Rows are points. Any point is a mix of the corners, with weights that add up to 1. It lies inside the corners' shape when no weight is negative. Is each point inside? If not, which corners have a negative weight?

Corners:
(1): [ 0.19 -0.86 -0.27]
(2): [0.56 0.48 0.24]
(3): [-0.01 -0.33 -0.04]
(4): [ 0.12  0.02 -0.21]
Points:
[0.47 0.25 0.14] => inside
[ 0.14 -0.53 -0.10] => outside (4)
[0.24 0.13 0.06] => outside (1)
[ 0.22 -0.59 -0.13] => outside (4)
[ 0.14 -0.38 -0.09] => inside
[ 0.14  0.07 -0.10] => outside (1)
[ 0.07 -0.25 -0.09] => inside
[0.47 0.31 0.16] => inside
[-0.05 -0.53 -0.22] => outside (2)

Corners:
(1): [-0.20 -0.06  0.05  0.21  0.16 -0.08 -0.45  0.16  0.43]
(2): [-0.39  0.33 -0.14  0.00 -0.31 -0.02 -0.39 -0.14 -0.50]
(3): [ 0.17  0.23  0.94  0.10 -0.11 -0.20  0.06  0.00 -0.49]
(4): [-0.03 -0.14 -0.27 -0.44 -0.45 -0.01 -0.14  0.03 -0.42]
(5): [ 0.08  0.08 -0.60  0.28 -0.43 -0.05  0.29 -0.08 -0.37]
(6): [ 0.86 -0.18 -0.40  0.01 -0.44  0.06 -0.30 -0.14 -0.48]
(7): [-0.28 -0.75  0.00  0.21 -0.44  0.01  0.13 -0.37 -0.37]
(8): [ 0.09 -0.08 -0.66  0.10 -0.19  0.06 -0.02 -0.74  0.50]
(9): [-0.20  0.02 -0.43 -0.25 -0.39  0.81 -0.09  0.07 -0.01]
(10): [-0.32 -0.24  0.80 -0.21  1.25  0.03  0.05 -0.04 -0.13]
Points:
[ 0.12 -0.07 -0.39  0.15 -0.46  0.16 -0.12 -0.20 -0.10] => outside (4, 10)
[ 0.08 -0.05 -0.14  0.10 -0.11 -0.10 -0.14 -0.13 -0.20] => outside (9)
[ 0.01  0.06 -0.05 -0.11 -0.07  0.08 -0.17 -0.02 -0.24] => outside (7)
[ 0.15 -0.13 -0.04  0.08 -0.10  0.14 -0.03 -0.18 -0.09] => outside (2, 4)
[-0.06  0.07 -0.28  0.07 -0.39  0.04 -0.18 -0.13 -0.18] => outside (10)

Corners:
(1): [ 0.06 -0.54 -0.74  0.14 -0.36  0.08  0.41  0.30  0.11  0.37 -0.44  0.23
  0.16  0.19 -0.50 -0.07 -0.14  0.29]
(2): [-0.32  0.80 -0.07 -0.16  0.17 -0.42  0.25 -0.17 -0.34  0.07  0.43 -0.52
  0.30  0.34  0.14 -0.58  0.31  0.20]
(3): [-0.21  0.08  0.19 -0.22 -0.18 -0.17  0.19  0.29  0.10  0.51  0.04 -0.13
  0.03 -0.40 -0.32  0.04  0.37 -0.20]
(4): [-0.15  0.12  0.22 -0.10 -0.23  0.53  0.05 -0.01 -0.74  0.68 -0.42 -0.04
 -0.02 -0.36 -0.17  0.00 -0.41 -0.35]
(5): [-0.02  0.01 -0.30  0.23  0.72 -0.46  0.03  0.03  0.20  0.36 -0.36  0.09
 -0.17  0.06 -0.34  0.16 -0.44  0.34]
(6): [-0.06  0.75 -0.19  0.61  0.27 -0.12 -0.30 -0.54  0.00 -0.07 -0.30  0.04
  0.49  0.06  0.22 -0.57  0.24  0.06]
(7): [-0.88 -0.39 -0.31 -0.23 -0.07 -0.07 -0.01  0.41  0.33 -0.01 -0.96  0.27
  0.11 -0.10 -0.47  0.18 -0.40 -0.09]
(8): [-0.10  0.71  0.01 -0.14  0.43 -0.67  0.10 -0.64 -0.36  0.03  0.37  0.35
  0.45  0.08 -0.37 -0.78  0.29  0.07]
(9): [-0.30  0.06 -0.90  0.19  0.58 -0.03  0.15 -0.67  0.05  0.08 -0.44  0.38
  0.08 -0.21 -0.31  0.78 -0.46 -0.06]
(10): [ 0.09 -0.08 -0.52  0.01  0.30 -0.29  0.13  0.12  0.01  0.33 -0.05  0.30
  0.54 -0.21  0.28  0.20 -0.37  0.11]
(11): [ 0.17  0.43 -0.26 -0.08 -0.05 -0.20 -0.56 -0.39 -0.20  0.11  0.66  0.03
 -0.07  0.44  0.42 -0.48  0.40 -0.25]
(12): [ 0.50  0.50  0.03  0.01  0.01  0.11 -0.24 -0.25 -0.40 -0.30  0.02 -0.25
  0.39  0.54  0.13 -0.19  0.56  0.03]
(13): [ 0.31 -0.08  0.21 -0.10 -0.51 -0.30 -0.16 -0.58 -0.13 -0.24  0.28 -0.55
  0.13  0.14  0.52 -0.80  0.42  0.27]
(14): [-0.48  0.04 -0.09 -0.40  0.28  0.25  0.30 -0.01 -0.54  0.45 -0.66 -0.07
  0.01 -0.25  0.01 -0.29  0.53 -0.32]
(15): [-0.14 -0.07 -0.28 -0.47 -0.52  0.61 -0.01  0.21  0.21  0.47 -0.88  0.10
  0.03  0.05 -0.16  0.05  0.00  0.60]
(16): [-0.29  0.32  0.32 -0.32 -0.09  0.40  0.60 -0.01 -0.13  0.29 -0.68  0.43
 -0.32 -0.32  0.04 -0.31 -0.02 -0.49]
(17): [-0.30  0.13  0.44  0.11 -0.01 -0.12 -0.05 -0.20  0.04 -0.12  0.53  0.04
  0.33  0.42  0.33 -0.81  0.68  0.37]
(18): [-0.40  0.44 -0.10 -0.24  0.14  0.78  0.09  0.16 -0.23 -0.14 -0.73  0.14
 -0.39 -0.69 -0.10 -0.49  0.00 -0.17]
(19): [-0.12  0.16 -0.54  0.11  0.98  0.15  0.09 -0.63  0.45  0.19 -0.10  0.09
  0.51  0.12 -0.24 -0.18 -0.44 -0.25]
Points:
[-0.13  0.14 -0.19  0.00  0.11  0.00  0.10 -0.14 -0.03  0.13 -0.28  0.05
  0.16 -0.03 -0.09 -0.23  0.01  0.07] => outside (11)
[-0.18  0.20 -0.19 -0.05  0.20  0.02  0.19 -0.11 -0.09  0.17 -0.32  0.07
  0.20 -0.10 -0.06 -0.15 -0.02  0.02] => outside (11)
[-0.12  0.19 -0.14 -0.05  0.08 -0.15 -0.05 -0.11 -0.13  0.17 -0.04 -0.04
  0.21  0.09 -0.07 -0.31  0.07  0.09] => outside (9, 16)
[-0.09  0.18 -0.12  0.02  0.12 -0.05  0.03 -0.21 -0.09  0.09 -0.08 -0.02
  0.14 -0.03  0.01 -0.32  0.08 -0.03] => outside (15)
[-0.13  0.18 -0.19  0.02  0.25 -0.07  0.05 -0.11 -0.08  0.22 -0.27  0.05
  0.15 -0.04 -0.03 -0.17  0.05  0.02] => inside
[-0.13  0.04 -0.13 -0.17 -0.03  0.07  0.13 -0.04 -0.08  0.23 -0.22  0.04
  0.08 -0.02 -0.08 -0.16  0.05  0.05] => outside (6)
[-0.11  0.06 -0.14  0.00  0.16 -0.05  0.02 -0.13  0.01  0.17 -0.21  0.11
  0.10 -0.03 -0.07 -0.19  0.00  0.05] => outside (2)

Corners:
(1): [ 0.01  0.01  0.30 -0.01 -0.11  0.10  0.40  0.25  0.12 -0.41  0.15  0.01
 -0.19  0.28 -0.23 -0.40 -0.19  0.29  0.44  0.11]
(2): [ 0.77 -0.45  0.53  0.00 -0.69  0.16 -0.51 -0.12  0.38  0.84 -1.03  0.56
  0.52 -0.29  1.20  0.14  0.20 -0.36 -0.25  0.41]
(3): [-0.43 -0.36 -0.44  0.41 -0.50  0.03  0.01  0.32 -0.10 -0.51  0.02 -0.35
 -0.22  0.03 -0.62 -0.19 -0.77 -0.13  0.43  0.32]
(4): [-0.07  0.08 -0.18  0.01 -0.12  0.13  0.17  0.18 -0.32 -0.10  0.18 -0.62
 -0.01  0.24 -0.44  0.30 -0.11  0.11  0.25 -0.01]
(5): [ 0.37  0.03 -0.23 -0.10  0.26  0.10  0.23  0.12  0.02 -0.43  0.28  0.11
 -0.24 -0.10 -0.61  0.09 -0.14  0.37 -0.44 -0.06]
(6): [-0.29  0.54 -0.09 -0.06  0.19 -0.26 -0.55 -0.27  0.05  0.34  0.17  0.38
 -0.68 -0.23  0.55 -0.17 -0.14  0.23  0.41 -0.68]
(7): [-0.31  0.19 -0.63  0.08  0.64 -0.22 -0.27  0.26  0.09 -0.12 -0.48  0.04
 -0.30  0.02 -0.08 -0.49 -0.22  0.02  0.29 -0.50]
(8): [-0.32 -0.11 -0.32 -0.28  0.49  0.31  0.22  0.10  0.30 -0.18  0.46 -0.35
 -0.32  0.13 -0.81 -0.26 -0.58 -0.08  0.30 -0.33]
(9): [ 0.03  0.37 -0.26  0.07 -0.17  0.15  0.60 -0.35 -0.03  0.17  0.23  0.07
 -0.07  0.02 -0.84 -0.52 -0.24 -0.18  0.17  0.14]
(10): [ 0.58 -0.57  0.39 -0.33 -0.77 -0.06 -0.44 -0.19  0.26  0.33 -0.65  0.30
  0.29 -0.56  0.53  0.29  0.48  0.26 -0.07 -0.27]
(11): [ 1.12 -0.58  0.00 -0.26 -0.53  0.49 -0.07  0.33  0.17  0.77 -0.50  0.60
  0.55  0.20  0.50  0.13  0.51  0.39 -0.09 -0.24]
(12): [-0.55  0.04 -0.47 -0.15  0.61 -0.18 -0.45 -0.05 -0.12 -0.39  0.15 -0.07
 -0.57  0.13 -0.19 -0.32 -0.09  0.01  0.59  0.20]
(13): [-0.42  0.34 -0.30  0.21  0.11 -0.10 -0.22  0.30  0.11 -0.41  0.43  0.01
  0.27  0.04 -0.67 -0.26 -0.03 -0.38  0.16  0.19]
(14): [ 0.08 -0.79  0.19  0.17 -0.32  0.09 -0.06  0.20  0.09  0.68 -0.33  0.07
  0.57  0.04  0.11 -0.14  0.20 -0.06 -0.49  0.21]
(15): [ 0.21  0.28  0.15  0.00  0.47 -0.52 -0.84 -0.15 -0.37  0.29  0.07  0.80
 -0.11  0.08  0.21 -0.26 -0.25 -0.16  0.20 -0.71]
(16): [-0.04  0.37 -0.27  0.16 -0.01 -0.97 -0.64 -0.64  0.33  0.57 -0.36  0.40
 -0.35  0.29  0.40 -0.25 -0.28  0.11  0.27 -0.22]
(17): [-0.27  0.10 -0.17  0.83  0.54 -0.16  0.01 -0.05  0.27 -0.32  0.43 -0.45
 -0.44  0.00 -0.94 -0.30 -0.18  0.00  0.48  0.00]
(18): [ 0.31 -0.28 -0.32 -0.26 -0.30 -0.43 -0.15 -0.33  0.16  0.45 -0.39  0.60
 -0.36  0.25  0.40 -0.14  0.33 -0.42 -0.38 -0.59]
(19): [ 0.23 -0.18 -0.12  0.08 -0.46  0.52 -0.13 -0.26  0.01 -0.34 -0.13 -0.34
  0.07  0.12 -0.09 -0.35  0.07  0.12 -0.63  0.20]
(20): [ 0.31 -0.28 -0.14  0.04 -0.32 -0.12  0.33 -0.19 -0.02  0.29  0.32 -0.11
  0.74 -0.24  0.17 -0.11  0.04 -0.18 -0.01  0.03]
(21): [ 0.26 -0.18 -0.21 -0.06  0.06 -0.34 -0.37  0.64 -0.07 -0.12  0.09 -0.45
 -0.33  0.00 -0.32 -0.34 -0.18  0.08  0.31  0.20]
Points:
[-0.24 -0.03 -0.32 -0.03 -0.11 -0.21  0.04 -0.04 -0.01 -0.36  0.12 -0.11
 -0.18 -0.04 -0.26 -0.42 -0.15  0.04 -0.04  0.10] => outside (2, 4, 8, 11, 15, 17)
[ 0.05 -0.04 -0.07  0.04 -0.09 -0.06 -0.14 -0.01  0.05  0.13 -0.07  0.04
  0.00  0.02  0.01 -0.18 -0.06 -0.05  0.17 -0.06] => outside (5)
[-0.17  0.00 -0.06  0.06  0.07 -0.09 -0.29 -0.05  0.06 -0.09  0.00 -0.01
 -0.10 -0.07 -0.04 -0.11 -0.17  0.05  0.20 -0.05] => outside (9, 11, 18, 21)
[ 0.08 -0.53 -0.12 -0.03  0.10 -0.33 -0.55 -0.09  0.22  0.12 -0.36 -0.07
 -0.13 -0.19  0.17 -0.10 -0.16 -0.15 -0.13 -0.18] => outside (1, 4, 6, 9, 11, 13)
[-0.09  0.16  0.07  0.16 -0.04 -0.18 -0.31 -0.15 -0.04  0.15 -0.08 -0.04
  0.08 -0.07  0.08 -0.28 -0.08 -0.11  0.28  0.12] => outside (3, 5, 8, 11, 18)
[ 0.02 -0.12 -0.07  0.04 -0.03 -0.18 -0.18 -0.12  0.10  0.07 -0.09  0.10
 -0.15 -0.03  0.01 -0.23 -0.11 -0.01  0.10 -0.08] => outside (4, 11, 13)
[-0.07  0.25 -0.30  0.04  0.32 -0.38 -0.20 -0.01 -0.03  0.10  0.17  0.16
 -0.20  0.10 -0.09 -0.24 -0.02  0.07  0.29 -0.24] => outside (2, 3, 8, 10, 19)
[ 0.13 -0.02 -0.16  0.02  0.00 -0.04 -0.13  0.05  0.08 -0.02 -0.02  0.05
 -0.12  0.03 -0.13 -0.15 -0.12  0.03  0.19 -0.10] => outside (14)
[ 0.02 -0.09 -0.12  0.12 -0.19 -0.06 -0.02 -0.07  0.13  0.15  0.06 -0.09
 -0.04  0.12 -0.10 -0.23 -0.08 -0.06  0.12  0.10] => outside (5, 7, 10, 15)
